Each row of a before or after table is a point. The points were changed in one or more steps. Then noise was added and the rows were shuffled. The steps act on how far a point lies along the listed directions, d1 being the first. Name the steps. A step turns or swaps two directions, mirrors them in a line or flattens them onto one, adds a multiple of one to another, or multiplies one. Angles are multiples of 10 degrees, from the lower direction toward the higher: turns from -170 to 170, lines from 10 to 170 but not 90. Use the fewest steps. Two steps may share a direction if one is a turn and the other turns, adds or multiplies; they go together, in the order done. Otherwise the lowest direction goes first.

Directions:
(1): [0.57 0.13]
(2): [-0.13  0.57]
Before:
[[ 0.13  0.21]
 [ 0.83 -0.27]
 [ 0.36  0.15]
 [ 0.76  0.25]
 [ 0.09 -0.06]
 [-0.03  0.19]
 [-0.70  0.63]
 [-0.11 -0.02]
 [ 0.42  0.02]
 [-0.03  0.34]
 [-0.61  0.94]
 [ 0.38  0.22]
 [ 0.50 -0.50]]
After, 13 rows:
[[-0.68 -0.45]
 [-0.17  0.08]
 [ 0.44  0.63]
 [-0.09 -0.07]
 [ 0.14 -0.02]
 [-0.37 -0.16]
 [ 0.22  0.86]
 [-0.79 -0.12]
 [-0.06  0.16]
 [-0.25 -0.48]
 [-0.41  0.01]
 [-0.40  0.01]
 [-0.08  0.24]]
Steps: multiply d1 by -1; multiply d2 by 0.7

Directions:
(1): [-0.17  0.10 -0.09  0.80]
(2): [ 0.32 -0.51 -0.56  0.07]
(3): [ 0.31  0.64 -0.41 -0.05]
(4): [-0.67  0.03 -0.43 -0.20]
Before, 13 rows:
[[-0.50 -0.22 -0.06 -0.07]
 [-0.57 -0.42  0.42 -0.81]
 [ 0.66  0.32  0.53 -0.18]
 [-0.26 -0.17 -0.71  0.25]
 [ 0.74 -0.52  0.01 -0.34]
 [-0.51 -0.57  0.55 -0.10]
 [-0.16 -0.32 -0.12  0.38]
 [ 0.27  0.03  0.60 -0.22]
 [-0.60 -0.26 -0.02 -0.20]
 [-0.27 -0.27 -0.60  0.05]
 [-0.25 -0.52 -0.36 -0.10]
 [ 0.51  0.23 -0.49  0.07]
 [-0.18 -0.56  0.76 -0.43]]
After, 13 rows:
[[ 0.43  0.62 -0.53 -0.29]
 [ 0.63  0.16  0.47  0.52]
 [-0.21  0.30 -0.28  0.26]
 [ 0.22  0.10  0.84 -0.28]
 [ 0.07  0.03 -0.54 -0.07]
 [-0.11 -0.21 -0.48  0.47]
 [ 0.89  0.06 -0.57 -0.44]
 [ 0.19  0.01 -0.50  0.42]
 [ 0.19  0.00 -0.65 -0.13]
 [-0.21 -0.39  0.41  0.43]
 [-0.34 -0.23 -0.47  0.52]
 [ 0.35  0.25  0.39 -0.37]
 [ 0.78  0.56 -0.18 -0.38]]
Steps: turn d1 and d2 by -70 degrees; turn d2 and d4 by -60 degrees; multiply d3 by -1
